Each row is a point. Each copy is the shape, with its points in the same order, stretched, turned, moved and blurred by noise. Some copies are also mirrored. Which?
In the rows, zero is written as 128.

Shape, 6 rows:
[[152 134 108]
 [132 134 179]
 [ 77  99 144]
 [111  75  65]
 [162  84  90]
 [121 196  83]]
Copy 1 (6 x 3):
[[119 111 106]
 [167 128 138]
 [108 144 180]
 [ 61 106 169]
 [ 98  79 141]
 [ 86 173  73]]
Copy 1 is: only turned
Copy 2:
[[150  93  99]
 [129 155 155]
 [144  82 188]
 [193  20 113]
 [192  81  81]
 [ 88  50 111]]
Copy 2 is: only turned

Shape (10 x 6):
[[ 97 102  76  67 137 119]
 [109 130 141  78  73  89]
 [128 172 147 180 187 194]
 [ 64 173  82 161 154 160]
 [119 169 195 172  85 159]
 [102 180 128  75 145  81]
 [140 167  98 179  82 201]
 [168 166  69  57 155 173]
 [ 76 173 161 145 196 165]
 [178 106 128 121 123  90]]
Copy 1 (10 x 6):
[[103  72 102 114 180 141]
 [ 81 129 174 118 182 117]
 [172 176  79 136  65 155]
 [104 149  64 116  94 191]
 [124 189 170 139  76 149]
 [102 177 112 106 183 120]
 [125 118 125  74  42 166]
 [160 105  95  48 144 136]
 [158 192  80 163 113 181]
 [111 110 130 120 133  54]]
Copy 1 is: only turned
Copy 2:
[[111 177 114 116 199 137]
 [107 148 117  86 174  65]
 [132 109 170 185 108 160]
 [ 64 148 152 172 145 152]
 [110  87 150 121  97  83]
 [111 191 149 141 179  80]
 [ 85  88  86 149 104 123]
 [143 184  78 163 154 132]
 [116 155 200 167 124 156]
 [160  98 111 130 192  94]]
Copy 2 is: only turned
Copy 3 (10 x 6):
[[129 177  92  95 202 120]
 [121 206 147 105 119 124]
 [150  75  99 204 167 170]
 [ 69 137  80 180 179 176]
 [144 135 118 175  58 165]
 [101 187 187 127 195 129]
 [124 139  28 199  85 127]
 [174 169  83 166 214 109]
 [125 125 144 171 170 198]
 [134 131 135 117 147  89]]
Copy 3 is: only turned
Copy 4, 10 rows:
[[ 81 168  77 165 155 171]
 [ 64 108 146 166 127 167]
 [210 187 103  43 141 104]
 [128 240 118  59 125 163]
 [155 129 154  65  92 126]
 [ 84 139 166 144 188 155]
 [193 211 109 111  54 154]
 [187 181  78 200 162 178]
 [148 177 123  24 173 138]
 [127 119 103 178 134  73]]
Copy 4 is: mirrored

Shape, 15 rows:
[[ 68 171  97 144 151  77 105 150 127]
 [170 103 192 166 143  76 118 150 170]
 [183  96 138 156  96 125  95 171  90]
 [180 163 149  87 119 158 125 156 129]
 [ 58 157 123 179 147 152 135 122 150]
 [137 129 190 103 177 126 197 165 141]
 [ 61  95 154  74 150 198 190 104 184]
 [155 136 185 179  96 107 115 177 113]
 [174 124 185 134  97 123 159  85 116]
 [ 69 155 178 158 131 141 196 159 114]
 [135 170 170 128 129 143  89 116 110]
 [ 93 151 174 127  98 121  87 103 188]
 [120 136 104  75 154  98 146 161  97]
 [ 78 108  96 105 145 184  90 109 101]
 [150 134  97 115 163 150 144 189 156]]
Copy 1, 15 rows:
[[138 197 138 147 149 131 104 171  91]
 [ 61 123 190  92 155 172 114 112 143]
 [133  96 193 137 118 136  84 138 196]
 [149 120 156 121  93 112 191 137 191]
 [ 90 154 103 141  83 153 110 139  66]
 [ 75 114 169 140 137  86 203 128 100]
 [ 30 137  26 134  72  72 181 117 100]
 [ 92 123 232 119 107 151 110 135 156]
 [100 119 181  68 103  90 115  68 160]
 [ 59 145 181 158  85  92 153 131  67]
 [145 127 158  59  99 129 145 159 133]
 [ 63 190 112  56  87 157 128 133 147]
 [156 159 142 161 160  59 149 158 137]
 [146 117  51 118  97  95 106 179 119]
 [130 117 116 203 120 141 171 146 151]]
Copy 1 is: only turned
Copy 2, 15 rows:
[[ 54  71  96 131 141 118  70 128 115]
 [141  64 136 104  46 111  89 199 193]
 [152 109 130 117  88 217 125 145 153]
 [136 157 109  61 160 171 115 152 141]
 [ 39 155 127 171 156  91 118 160 136]
 [137 101 138  83 164 121 120 216 143]
 [ 86 187 201 106 219  68 188 147 179]
 [102  91 114 110  56 167 106 196 143]
 [155 175 182 119  72 132 109 200 104]
 [ 59 127 143 132 134 119 144 221 117]
 [ 89 165 145 119 125 157  72 163 126]
 [ 51 152 148  98  88  73  97 147 161]
 [131  80 127  93 183 168  99 130 104]
 [ 87 175 181 156 218 168 128  82 136]
 [126 104  83  96 187 154 148 134 174]]
Copy 2 is: only turned
Copy 3 (15 x 9):
[[171 126  78 173 142 126 194 139 165]
 [151 165 150 102  81  43 171 183 132]
 [117 139 121 138  86 110 111 184  86]
 [ 83 179 118  93 101 177 127 138 133]
 [164  95 179 144 174 149 160 109 153]
 [119 121 137  46  93 127 187  91 116]
 [ 81  69 167  67 176 138 120   7 174]
 [123 144 160 135 112  97 178 200  91]
 [105 193 135  96 169 101 138 112  84]
 [123  75 171 111 162 141 205  92  95]
 [122 175 128 103 179 147 136 175 144]
 [114 158 157 132 188  84 167 149 194]
 [117 126  42 121 108 147 162  93 126]
 [120  91 107 131 187 167  79 103 169]
 [135 118 129 117  40 176 132 102 150]]
Copy 3 is: only turned
